Rows are points. Each copy is the shape, with its points in the same order, turned, moved and blurred by noise. Is it also mirrored, or only turned?
In the rows, zero is written as 128.

Shape:
[[132 158  90]
 [114 201 182]
 [ 68 102 117]
 [155 164 145]
 [ 71 132 104]
 [143  60 100]
 [152 139 195]
 [122 136 197]
 [ 84 134 136]]
Copy 1, 9 rows:
[[ 96 176 158]
 [155 190  76]
 [ 42 137 101]
 [146 156 132]
 [ 51 168 110]
 [ 67  82 166]
 [160 120  95]
 [139 126  72]
 [ 78 156  95]]
Copy 1 is: mirrored
Copy 2, 9 rows:
[[ 99  96 140]
 [105 179 200]
 [ 86 150  75]
 [138 130 171]
 [ 71 134 102]
 [159 103  65]
 [164 175 162]
 [146 193 151]
 [ 94 157 122]]
Copy 2 is: mirrored
Copy 3 (9 x 3):
[[146 162 132]
 [213  91 131]
 [116 115 205]
 [172 114 109]
 [135 144 196]
 [ 48 136 133]
 [162  70 110]
 [156  66 143]
 [149 110 178]]
Copy 3 is: only turned
Copy 4:
[[ 75 137 147]
 [ 59  39 142]
 [142 114 204]
 [ 81  90 109]
 [110 120 204]
 [172 157 137]
 [119  55 102]
 [126  43 130]
 [115  88 181]]
Copy 4 is: mirrored

Shape (8 x 4):
[[147 114 121  77]
 [147  83 142 189]
 [170 182 100  80]
 [ 66 111 145 145]
 [133 112 169 169]
 [115 169  98 104]
 [ 91  92 166 210]
 [131 156  55  81]]
Copy 1, 8 rows:
[[149 147 139  89]
 [141  97 143 193]
 [108 109 113  47]
 [155 155  73 169]
 [113 127 123 181]
 [135 118  73  82]
 [137 122  92 231]
 [169 104  89  46]]
Copy 1 is: mirrored
Copy 2, 8 rows:
[[104 174 138 100]
 [ 97 114  52 176]
 [128  94 164  82]
 [170 166  73 147]
 [125 133  81 186]
 [172 133 119  90]
 [162 128  25 197]
 [130 124 130  43]]
Copy 2 is: only turned
Copy 3 (8 x 4):
[[161 131 138 179]
 [164 109 110  66]
 [166 167 204 171]
 [ 86  90 129 111]
 [153  75 140  88]
 [116 157 184 147]
 [114  79 111  50]
 [125 200 170 169]]
Copy 3 is: mirrored

Shape, 12 rows:
[[133 134 107 134 160 103]
 [105 140 121 123 116 111]
 [171 150 130 137 116 139]
 [124 112 111 156 148 108]
 [148 102 159  91 137 176]
 [140 121 116 149  96 136]
 [201  84 201  64  88 138]
 [105 149 114 157 103 137]
 [144 108 161 138 116 117]
 [167 117  95 117  97 147]
 [159 136 142 101  76 174]
 [121 127 129 149 142 106]]
Copy 1:
[[113 146 143 155 129 132]
 [138 148 121 119 100 121]
 [134  97 158 121 113 158]
 [ 86 137 133 132 115 123]
 [127  87  85 100 134 185]
 [118 120 149  86 101 131]
 [126  75  91 113  59 240]
 [135 126 143  92 106  99]
 [104  99 116 122  82 149]
 [123 135 162  90 119 181]
 [164  92 136  68 102 177]
 [113 129 129 140  97 116]]
Copy 1 is: only turned
Copy 2:
[[105 131 163 143 124 170]
 [127 113 130 162 121 136]
 [ 88 143 126 132 166 134]
 [104 106 158 126 116 165]
 [155 137 101  99 178 163]
 [ 98 100 133 133 156 126]
 [168 177 101  52 176  91]
 [ 93  88 119 168 140 139]
 [117 121 116 103 131 130]
 [117 121 154 131 192 120]
 [128 129  94 130 198 108]
 [108 119 139 135 111 161]]
Copy 2 is: mirrored
Copy 3:
[[127 133 111 142 160 128]
 [145 127 137 131 123 107]
 [ 92 137 152 100 159 117]
 [122 150 124 155 138 140]
 [ 49  86 139 129 111 113]
 [106 150 171 134 132 117]
 [  7 127 126 102 102  44]
 [144 139 175 122 124 135]
 [ 85 157 128 119 111 115]
 [ 85 130 177 142 162  92]
 [ 70 107 190  98 126  84]
 [126 148 119 134 128 135]]
Copy 3 is: only turned
Copy 4 (12 x 6):
[[127 124 162 167 170 102]
 [157 120 137 161 142 128]
 [128 120 170 101 152 128]
 [132 153 155 170 178 117]
 [ 79 144 164 131  91 147]
 [138 145 131 118 159 134]
 [110 174 170  77  47  93]
 [157 129 135 141 169 160]
 [146 169 170 132 131 116]
 [109 132 120  99 149 118]
 [120 122 137  83 105 152]
 [144 142 164 164 163 115]]
Copy 4 is: mirrored

Shape, 14 rows:
[[111  99  94  91  96 112 153 138]
 [139 188  69 167 144 107 121 196]
 [ 84 174 103 164 172 139 152  94]
 [168  91  63  88 133  66  84 116]
 [120 156 148 184 185 107 147 125]
 [ 77 146 154 186 130 163 106  85]
 [126 198 127 206 134  88 163 146]
 [140  80 138 140  95 169 130  92]
 [150 112 138 116 119 172 130 105]
 [159 100  67  68 111  65  69 185]
 [154  86  53  62  68  78  67 142]
 [143 108 132  32  82 103  85 133]
 [103 107 151 127 137 187 136 144]
 [105  63 127 115 106 112 105 138]]
Copy 1:
[[152 106  89 149 160  62 132 149]
 [169 188 137 228 192 110 189 127]
 [112 117 184 150 204 114 159  90]
 [186 120 138 184  98  93 114 201]
 [132 162 179 162 155 102 151  57]
 [ 65 144 142 127 174 151 131  91]
 [123 157 140 209 155 106 205  53]
 [131 107  82 126 149 141  82 108]
 [164 120  99 115 157 138 108 109]
 [201 168 103 182 112  73 139 227]
 [174 121  76 178 107  94 122 245]
 [177 133  72  96 112  90 149 204]
 [136 164 102 105 197 110 103 103]
 [122 149  97 140 130  78  91 156]]
Copy 1 is: mirrored
Copy 2:
[[111 133 126 179  67 144 143 116]
 [ 97 155 101  80 156 160 157  65]
 [130 165 134  89 115 148  55 119]
 [  7 118 148 168 107 163 147 123]
 [111 165  96 107 165 111  68 129]
 [139 143 165  77 107  68  70 134]
 [132 150  92 102 168 117  79  52]
 [115 163 190 173  90  74 121 142]
 [127 152 184 158 122 107 131 153]
 [ 26  94 120 156  99 163 209 114]
 [ 27  87 163 178  68 155 198  98]
 [ 88  59 161 185  98 141 183 156]
 [152 167 140 127 104  94 139 175]
 [ 80 125 125 159  67  85 148 146]]
Copy 2 is: mirrored
Copy 3:
[[171 104 103 159 167 140 117 106]
 [159 118  96 137  37 171 102 147]
 [163 186 153 119  98 134 171 137]
 [134 117 124 205 112 131  70  43]
 [128 135 190 113  81 153 151 148]
 [128 181 169 137 133  91 137 189]
 [182 115 166  87  51 146 117 166]
 [133 102 146 186 166  71 140 151]
 [115 108 125 161 142  83 155 133]
 [119  93  70 191 119 161  36  69]
 [147 105  68 204 147 113  33  66]
 [100  98  79 145 182 103  65  71]
 [ 99 126 117 154 159 128 167 168]
 [128 116 137 188 182 143  90 134]]
Copy 3 is: only turned
